Each row is a point. Each copy is the shape, with its points in the same order, stretched, turned, moved and blurred by noise. Say if it was mirrored as well.

Shape:
[[-16  63]
 [-49 -25]
 [  0  -9]
 [ 10  53]
 [  5 -25]]
Copy 1:
[[ 64 -14]
 [-18 -30]
 [  2  10]
 [ 56   7]
 [ -9  15]]
Copy 1 is: mirrored
Copy 2:
[[ 27  45]
 [-65  20]
 [-13 -21]
 [ 34  19]
 [-30 -25]]
Copy 2 is: only turned

Shape (9 x 3):
[[  1 -47 -19]
 [ 16   0  -6]
 [-18  10  60]
 [-14  54  34]
 [ -3 -16 -11]
 [ 65  17 -31]
 [-26   7  38]
 [ -1 -43  11]
 [-34  18  44]]
Copy 1:
[[ 13 -38   2]
 [  0  13 -30]
 [-37  44  32]
 [-58  55 -20]
 [-13 -11 -18]
 [ 25  25 -87]
 [-35  22  19]
 [  6 -14  22]
 [-46  27  19]]
Copy 1 is: only turned
Copy 2:
[[-18 -54  -3]
 [  7   0   5]
 [-61  54  19]
 [-21  81  -3]
 [ -4 -22  -6]
 [ 77   4  21]
 [-55  32   5]
 [-34 -30  18]
 [-60  50  -3]]
Copy 2 is: only turned
Copy 3 (9 x 3):
[[-40  16  -5]
 [  0   9 -11]
 [ 26 -35  40]
 [ 45 -48   4]
 [-14   2 -11]
 [ 28  56 -45]
 [  9 -36  21]
 [-34   5  13]
 [ 19 -46  20]]
Copy 3 is: mirrored
Copy 4, 9 rows:
[[ 28  32   1]
 [ 10 -17   3]
 [-51 -12  45]
 [-53 -53   9]
 [  8   6  -2]
 [ 57 -55  -2]
 [-44  -5  23]
 [ 11  27  23]
 [-59  -9  21]]
Copy 4 is: mirrored

Shape:
[[ -12    7   12   14  -41   -9]
 [ -30   16  -17   21   22   28]
 [  16   11    4   44  -57   34]
 [ -35    6  -27   36  -24  -18]
 [ -35  -10    2   26   25   34]
 [  -9   19    4    0   36   28]
 [ -27   19  -21   31   27  -20]
 [  77   12  -43    2  -63   21]
 [ -13    9  -26    2  -29   28]
 [ -30   11  -14   -2   34   18]
 [ -10 -117   -2    1   14  -27]
 [ -26   10   -6   54   46   11]]
Copy 1 (12 x 6):
[[  9 -41  11  28 -13  23]
 [-20  14 -27  16 -31  -7]
 [ 53 -32   4  30 -50   6]
 [-17 -40  -6  43 -18 -13]
 [-27   6 -14  -5 -46 -10]
 [-18  32 -14  -1 -12  16]
 [-35   6   0  37   2 -12]
 [103 -27 -12  33  19   6]
 [ 20 -27 -31  15 -33   8]
 [-33  17 -30   1 -11   1]
 [-34 -45  25 -58  37 -59]
 [-43  34   4  24 -24 -25]]
Copy 1 is: mirrored
Copy 2, 12 rows:
[[-22  -2 -20  40  -4   4]
 [  4   0 -32  18  59  39]
 [ 15 -10 -48  71 -29  20]
 [-10  10 -50  36  43 -14]
 [  7 -20  -3  35  65  42]
 [  6   0   2  -3  39  56]
 [  3  34 -18   3  67  12]
 [ 56 -27 -61   8 -70 -11]
 [  1 -30 -55  25   9  16]
 [ -1  -8 -14  -3  61  38]
 [ 43 -84  68  16  73 -58]
 [ 19  29  -5  25  81  38]]
Copy 2 is: only turned

Shape:
[[ -6   2  16   9   0  24  57  14 -55]
 [-40  54 -13 -38 -48  -7 -46 -41 -45]
 [ 29  20  45 -10 -17 -42  47   6  47]
 [-17  45   1  27 -17 -26  38   5 -49]
 [ 20  19   8   9 -37   2   6  31  -8]
 [ 33 -38 -42 -18  24  20 -40 -48  19]
 [-41  -3   7  33  -5  38  45  13  -6]
 [ 23 -13 -39 -57  52  -4 -44 -21  44]
 [ -4 -16  36  53  30  43  21  -5 -28]
 [ -3 -30  27 -20  16  17 -11   5   1]
 [ 50  29   6 -30  -8   4  34 -17  31]
 [ 53  48  24 -30  12  -2  -1  14  59]]
Copy 1 (12 x 9):
[[-35 -24 -29  41  19   7  47 -10 -66]
 [-68  45 -44 -51   1  17 -34  -5 -68]
 [  1  40  51   2 -34  -7  88 -33 -29]
 [-48  36 -40  38 -15 -22  28 -18 -73]
 [  6  36 -13  28  -1  24  46   0 -33]
 [ 19 -35 -20 -40   4  15 -33 -55  35]
 [-56 -23 -15  55  25  10  47   9  -9]
 [ 23 -11  15 -60  20 -30 -10 -26  24]
 [-32 -31  -4  62  51  30  19 -49 -24]
 [ -6 -26  36   2  38  23  12 -13 -25]
 [ 13  23  -5 -33 -12   3  74 -41 -18]
 [ 28  62  28 -26  17  -4  81 -29  -8]]
Copy 1 is: only turned
Copy 2, 12 rows:
[[ -6 -21 -39 -19 -21  29  63  15 -32]
 [-46 -41  32 -36 -17 -20 -30 -52 -32]
 [ 11 -19 -45 -52  20  -8 -12  35  57]
 [-53 -24 -52 -31   3 -14  41   4 -22]
 [-22  14 -31 -21 -31   8  -2  18   1]
 [ 27  24  39  46  15  -4   4 -65   5]
 [-37 -32 -21   3 -18  57  40  21  12]
 [ 30  36  77  -2  41 -16   4 -51  29]
 [ -4 -17 -30  35   7  75  34  16 -38]
 [ 21  -8  36   5   0  29   3  16 -10]
 [ 26   0 -37 -49   7   7   2 -24  32]
 [ 20  32 -13 -61  26  25 -26   2  39]]
Copy 2 is: mirrored

Shape:
[[-29  -6   5 -19  25  -8 -84 -22   8   8 -44]
 [-34   7 -32   3 -67 -31 -55  31   8  26   2]
 [ 14   0   9  20   0  30  36 -11  -5 -48   8]
 [ -9 -21  -4 -53  -6 -15  50 -43 -14  -4 -51]
 [ 34  34 -10  10 -18  -7  13 -15  10   2 -33]
 [  2  64  32 -35  -3 -21 -11 -56 -48 -50  -1]
 [-34 -55  11  20 -22  16  18  -7 -13 -49 -40]
 [ 27   1 -11  57   5 -22  63 -27  66  21  17]
 [-13 -53 -15  60   0  13  13  58  38 -26  39]
 [ 40  12   8 -55 -15  -5  58 -46  17 -33 -21]
 [ 47  23  35  -7 -13  55  35 -43 -17  10  47]
 [-55   3  18   5   6   0 -31  12   4 -27  11]
 [ 48  -3 -35  21 -26 -27  -3  -1 -18  26  25]
 [ 40 -33  46 -23  -8  12  19  16   2  40   6]
 [ 10   8 -60  22  53  50   2   7  -2  24   7]
 [ 16 -38 -31  10  -8   7   4 -34  16 -53  14]]
Copy 1, 16 rows:
[[-55  -9  25 -23   1   6 -41  58  28  23 -31]
 [-69  24   0 -24 -61  -4  45  63  18 -55   9]
 [ 42  -3 -16  -5  54  15 -13 -27 -10 -30  40]
 [  7  28 -19 -28  37 -33  19 -26  74  40  35]
 [ 10  25  -6  26  10 -11  14 -24  16 -28 -20]
 [-32   0 -64   3  36 -63 -35 -17 -21 -12  20]
 [ 36 -16 -13 -58  62   0   2  31  47 -28  39]
 [ 72   3  22  80  -7  54  51 -25  13   6  33]
 [ 20 -27  19 -22   5  93  27  18 -11 -41  48]
 [ 20  20  -6  12  34 -47  -3 -83  45   1  43]
 [ 61  30  21  -2  16 -10 -21 -54 -69  -7  45]
 [-51 -22   0 -25  28  16  -1  44 -14 -15  29]
 [ 24  31 -32   2 -66  23   9  -6 -14 -25  11]
 [ 22   3  43 -48 -17   6  23 -45 -32  27  14]
 [ 20  62  -2  -1  22  89 -23  14  -6  16 -15]
 [ 43  -6  -6  -3   1  21 -42  -1  38 -28  60]]
Copy 1 is: mirrored
Copy 2, 16 rows:
[[ 33 -16  -3 -14  56  17 -24  38 -47 -54 -13]
 [-78  14 -24  25  20 -20   4  81 -39 -35 -19]
 [-22  11  28  -7 -15  48  16 -28  25   5  14]
 [ 26 -51  -6 -54 -39 -11   4  -5  10 -50  13]
 [ 17  30  24  11 -30  -8  -7 -13  -9 -27  -2]
 [-13 -32  64  -5   0 -16 -35 -35 -20 -65  49]
 [-16 -14  16 -40 -11  73  30  34  30 -40 -15]
 [-13  14 -12  50 -40  19 -20 -37  27  41 -63]
 [-68  18  -9  38  23  64  56  19  25  37 -45]
 [ 19  -8  14 -29 -34 -29 -14 -51  51 -42  14]
 [ -5  21  49 -23 -25  -7 -46 -33  11  52  46]
 [-54 -16   4  -3  51  45   5  10 -31 -22 -15]
 [ -3   5   8  63 -23 -26   6  34   2  16  15]
 [ 25  -9  36 -31   5 -36  13  26   8  41 -10]
 [ 22  27 -35  22   0  39  15 -14 -42  45  28]
 [ -4  11  -6  17   5  48  -8   0  65 -23  17]]
Copy 2 is: only turned
Copy 3 (16 x 11):
[[ 21 -56  25 -45  21   4 -18   6 -36  33   3]
 [ -5 -31 -75  -2  18  -3 -45  16 -39  -4  53]
 [ -9  17  -3  40   3  31  18 -37  27 -15 -31]
 [ -2  -9  17  -5  16  -5  47  17  57  40 -23]
 [  2   0 -32  37 -22   4  -9  16   9  26 -37]
 [ -5 -44  -9 -31 -59  42  32  -3  14  -7 -18]
 [  9 -29  -7   1  45 -14  25 -50  24  -5  -8]
 [-20   9  18 103  20  25  -6  48  35 -20 -35]
 [ 12  31 -19  57  74  33 -30 -29  -6 -58  26]
 [-19  27  23  34 -20  15  16   9  92  23 -33]
 [-51  34  23  77 -33  33  37 -42  18  22  13]
 [  0 -25  -3 -24  22  13 -12 -14 -24 -44  29]
 [ 17  -3 -44  62   6  56   2  16  -4  25   9]
 [ 15  36  32  47   7 -14  15 -20   6  34  58]
 [-10  45 -13  43  42  68  11   7 -38  32 -52]
 [-13  -8   4  42  41  64   0 -24  56   1 -25]]
Copy 3 is: mirrored
Copy 4 (16 x 11):
[[  13   20  -17  -42    1  -47  -66   -5    5  -18  -59]
 [  16   -4  -21  -33  -52  -45  -38   38  -29   19   58]
 [ -28    4   -2   39  -21   19   26    6  -15  -12  -33]
 [ -18   44   22   11  -31  -51   17  -44  -35  -37  -29]
 [  39   37   22   40  -11    5   -9   12  -53   -6   -9]
 [ -12   48   22   10   -6   29  -11   18  -19 -104   -9]
 [ -72   -1  -17   29  -39  -39   -3   -8  -19   -7  -57]
 [  48  -13   67   67  -50    1   13    6   18   62  -13]
 [ -45  -65  -13   13  -24  -27   11   26   19   77    4]
 [  11   32   40   21  -18  -21   53   -1  -47  -47  -34]
 [  35   20   34    2  -64   87   37  -26  -41  -27  -32]
 [ -54    7  -16  -28  -27  -14  -23   34   27   -2  -12]
 [  59  -36   24   30  -30   -3  -17  -12  -33    3   49]
 [  -2  -25   45  -45  -36   17   10  -44  -60   23  -21]
 [  50   22  -36   38    4   24    2  -20   37   48  -10]
 [   4  -33   -6   33  -23  -41   17    2    8  -28  -41]]
Copy 4 is: only turned

Shape:
[[ 48  47 -20 -15  22 -57  21  53   6  74 -10 -32]
 [ 42  34 -14  50  25  -8 -20  22 -16  44   0  -8]
 [ 65  49  -8  26  38 -15   7   0  20  19 -43  -9]
 [ 28 -27  59  -6  14  31  18  -2  22 -44  63   7]
 [ 12  16  -9  26  57   3  -1   7  44  61 -24  14]
 [  6   6  43   6  24  43  16  12 -13 -53   7 -13]
 [ 26  -6 -16 -25 -78   0  17 -71  12  -7 -19  18]
 [ 31  14  -7 -55 -25   2   9 -46 -12 -17 -14  59]
 [ 32  -8  20  22  31  17  41  18  16 -65  21 -15]
 [ 28 -20  75   0   9  27  15  21   3 -32 -11  -7]
 [ 22  23 -20   8  27 -49 -11  -4   6  54 -38 -23]
 [ 22   5  44  -7  21 -10 -19 -15  10 -77  29 -25]
 [  0  60   6 -17 -46   3  11 -47  26  -1 -10  21]
 [ 27  24   9  35  11 -49   5  37  17  20 -24  26]
 [-10  16 -15 -19 -18 -35  37 -45 -13  16  -7  19]
 [ 29  21  29 -10 -14 -24  41 -66  -8  26   5  25]]
Copy 1 (16 x 12):
[[-41  21  -7  35 -25 -90  14  58   5  42  -5 -54]
 [ -1  -3 -22  84  -6 -39  17   2  15  30 -22 -45]
 [ 45   8 -29  35  -2 -79  11  -9  11  39 -32 -18]
 [  7 -35  -1  -6  38  12  22 -30   1  61  67   7]
 [-10 -15 -31  28  29 -51  26  20  58  10 -56 -17]
 [ 36 -34  25 -15   8   6  34 -33 -37  50  18  -5]
 [ 47  91 -22 -10 -32   2 -43 -31  -8 -19   2  28]
 [ 34  73 -20 -12  27   0 -57  -2 -33  14  -2  31]
 [ 15 -28 -15 -17  -3 -25  54 -40 -29  81  30   5]
 [ 27 -49  32  -5  20 -32  15 -33 -38  21  40   9]
 [ -8  15 -22  23 -16 -57  -6   9  18   6 -46 -54]
 [ 44 -44  -3 -26  -1  12 -13 -51 -17  72  34 -30]
 [ 61  51  19  -4 -22  12 -39 -17  31  26 -25  18]
 [-25 -16  -2  48  -5 -68  -4 -12  11  40 -29   1]
 [-11  75   2 -15  -1   1 -12 -23   7  16 -21 -18]
 [ 15  69   9  14  33 -16 -16 -47  28  22   9 -15]]
Copy 1 is: mirrored
Copy 2:
[[-28  -7 -28  48  -5 -57 103  18 -37 -17 -11  -4]
 [-32  17   6  59 -49 -11  39  -4 -12  11  46  10]
 [  1  16   2  62 -48   5  53 -13  23 -12 -18  18]
 [-48   3  10 -67 -33  35   7   8  74  16 -15 -15]
 [-24 -15   3  72 -18 -24   5  47  31   6  -9  40]
 [-21  17  11 -32 -33  62  -8  -1  44 -31  -7 -17]
 [ 70  25  -9 -63 -14  10   4 -34 -15  62 -45  68]
 [ 92   8   4 -56 -10  10  27  -3  34  17 -13  52]
 [-46  -7 -19 -27 -38  51  15 -34  66 -23 -31  -9]
 [-17   4   8 -39 -73  34   5  16  40 -16 -23 -35]
 [ 10   0  14  53  -9 -46  44  -5 -29   1 -13  16]
 [-15  40  42 -46 -17   9  21 -48  55 -18 -21 -32]
 [ 31  54  13 -37  -5   2  15  -5   3  10 -43  86]
 [-27  -8 -13  30 -66 -45  45 -10   7 -29  -2  32]
 [ 34 -16   7 -38  15   1  35 -26 -17  12 -30  66]
 [ 25  -8  36 -39 -26  23  55  -7   4  39 -33  59]]
Copy 2 is: only turned

Shape, 17 rows:
[[-31 -32 -25 -16 -43   2 -16  26 -37 -43  20  12]
 [-46 -15   0 -19 -35 -30  -7  49  17 -36  31  52]
 [ -8  48   9   8 -57  24  16 -20  38  50  21  -4]
 [-25  32   7  25 -19  42 -17 -22  23  69  10  50]
 [ 49  -2  26 -10  68  -8 -33 -36  -4   2 -21 -42]
 [-49 -35   7  20  -2 -22   1  21 -19 -45  37 -17]
 [-10 -41   6 -15  14  19  -2  -3  -3 -51  16  11]
 [-18  11 -11 -25  -3  18   4 -14  49  62  42   7]
 [-38 -29  -2  14  -7 -16 -53  32   6 -55  18   4]
 [-43 -61 -27  20 -26   1   4  52  -8  -2  41  18]
 [-11 -46  32 -15  36 -14  -3  -9  12   1 -65 -49]
 [  5  30  -2  24 -10  54  14 -20  76  31   2  10]
 [ 24  17 -37  -2  61 -10 -10 -28  12  -2 -57 -37]
 [-39  -1   7  -7   2  13   8  59 -31 -42  24  31]
 [ 24 -27   4  -9  41 -13  -8 -72  -1  -7 -40 -11]
 [-62  28 -10 -15 -21  58 -11 -22  45  47  19  -4]
 [ 53 -30   4 -22  37   9 -41  -2  -4 -19 -45 -39]]
Copy 1 (17 x 12):
[[-30  30  55  12 -20 -16  27 -20 -30 -50  19  -9]
 [-67  40  52  20   7  -1  33   2  22 -12  -9   1]
 [ 31  60 -78  23  59  28 -18 -51  24  28  -5  13]
 [ 39  49 -70  58  46  14 -39 -27   0  69  10  76]
 [ 93 -64   3 -36 -31  36 -30  33   9 -32  -8  41]
 [-32 -14  61  35  -1  10  -4 -10  23 -93   3  -5]
 [  8 -10  21   2 -55   3   4   2  15 -55 -23  23]
 [  8  25 -64   8  33  57  -5 -62  29  34 -12  62]
 [-24  25  94  -1 -20   5 -22   7  -8 -59  -8  -3]
 [-53  36  50  62  -9  14  16 -50  28 -43  34  17]
 [ 74 -56  48  20 -30  29   9 -16  30 -35 -45   1]
 [ 48  50 -86  18  -8  17 -61 -41  44  49 -21  35]
 [ 57 -58   0 -36 -33 -15 -57 -26  -6  10  -1  19]
 [-59 -17   9  33 -34   8 -12  15  -4 -34   6 -16]
 [100 -40   9 -15 -20 -23  -2   0  12 -25 -28  66]
 [  8  45 -57  21  27  46 -53 -83 -10  25 -32  42]
 [ 85 -26  36 -38 -74  33 -22  19 -13 -28  -7  11]]
Copy 1 is: only turned
Copy 2:
[[-22 -26 -17   3  -8 -31  22   8 -39   8  18  49]
 [-11  -5 -53  -1  26 -77  43   7   1 -15   9  55]
 [ 21  15  10  34 -34 -39  15 -45  33   7 -39 -21]
 [ 70  54  -5  35   9   0  -5 -28  35 -10  -5 -15]
 [ -4 -29  47 -66   9  52 -17 -10  57 -37  23 -10]
 [-39 -28 -32  -3  -1 -36  17  48 -19  -1  13   0]
 [ -6 -15 -15 -46 -10   3  38  25   4 -13  17  40]
 [  2  14 -29  13  18   6  44 -44  34  -9  -7  -4]
 [-28  -9 -51 -38   2 -36 -20  31   7  -6  21  39]
 [-31   4 -37  47  26 -17  20  38 -24   0   1  38]
 [-69  30  59 -70  15  12   0  19  31  -6  -6   6]
 [ 45  37 -10 -14 -24   8   3 -23  63   3 -58   0]
 [  2 -32  44 -77  36  58 -28 -20  43  24 -18  -3]
 [ 35 -14 -36  -6  25 -46  43  22 -47 -29  -2  14]
 [-16 -17  63 -64   0  51  -1   0  65  15  30  16]
 [ 16  46 -42 -18 -17  -6  16 -39  -1  14 -22 -24]
 [-27 -14  50 -72   1  45 -25  -9  33 -28   9  42]]
Copy 2 is: mirrored
Copy 3:
[[ 10  16 -45 -34  -5  27   2  27 -58  -5 -38 -33]
 [ 26  -8 -69 -41  12  53  -2   6 -12   2 -17 -35]
 [-24 -28  15   1  -2  21 -25  65  10  47   2  23]
 [-32 -45  18 -16 -10  22 -14  16 -12  56  27   8]
 [ -3  -4 -18  51   9 -52   0 -11 -38  20  16  62]
 [  5   2 -44   7  43  48  21  22 -31 -38  -8 -13]
 [ 10   1 -37 -20   7   3  35   7 -30 -18  -6  22]
 [-22 -21   3  -6  12  21   3  16   7  69 -19  30]
 [ 25 -21 -64 -20  48  35  -3  16 -70 -17  -1 -21]
 [-10   1 -41 -21   8  77  14  13 -41  -8 -30 -11]
 [  1 -49 -24  36   0 -15   5  -4 -26 -37 -34  47]
 [-25 -39  20 -20  10  21 -14  36  -3  25  22  72]
 [-22   4   4  24   9 -42 -40 -20 -34   5  -5  64]
 [ 37  23 -23 -19  -2  46   8   0 -25 -12 -13 -26]
 [-37 -15 -26  22  -5 -63  12 -17 -19  -4   8  58]
 [-11 -52  32 -27  30  24  -7  43 -18  44 -20  13]
 [ 11  -6 -33  22 -19 -36 -11  -3 -68  11 -14  54]]
Copy 3 is: mirrored
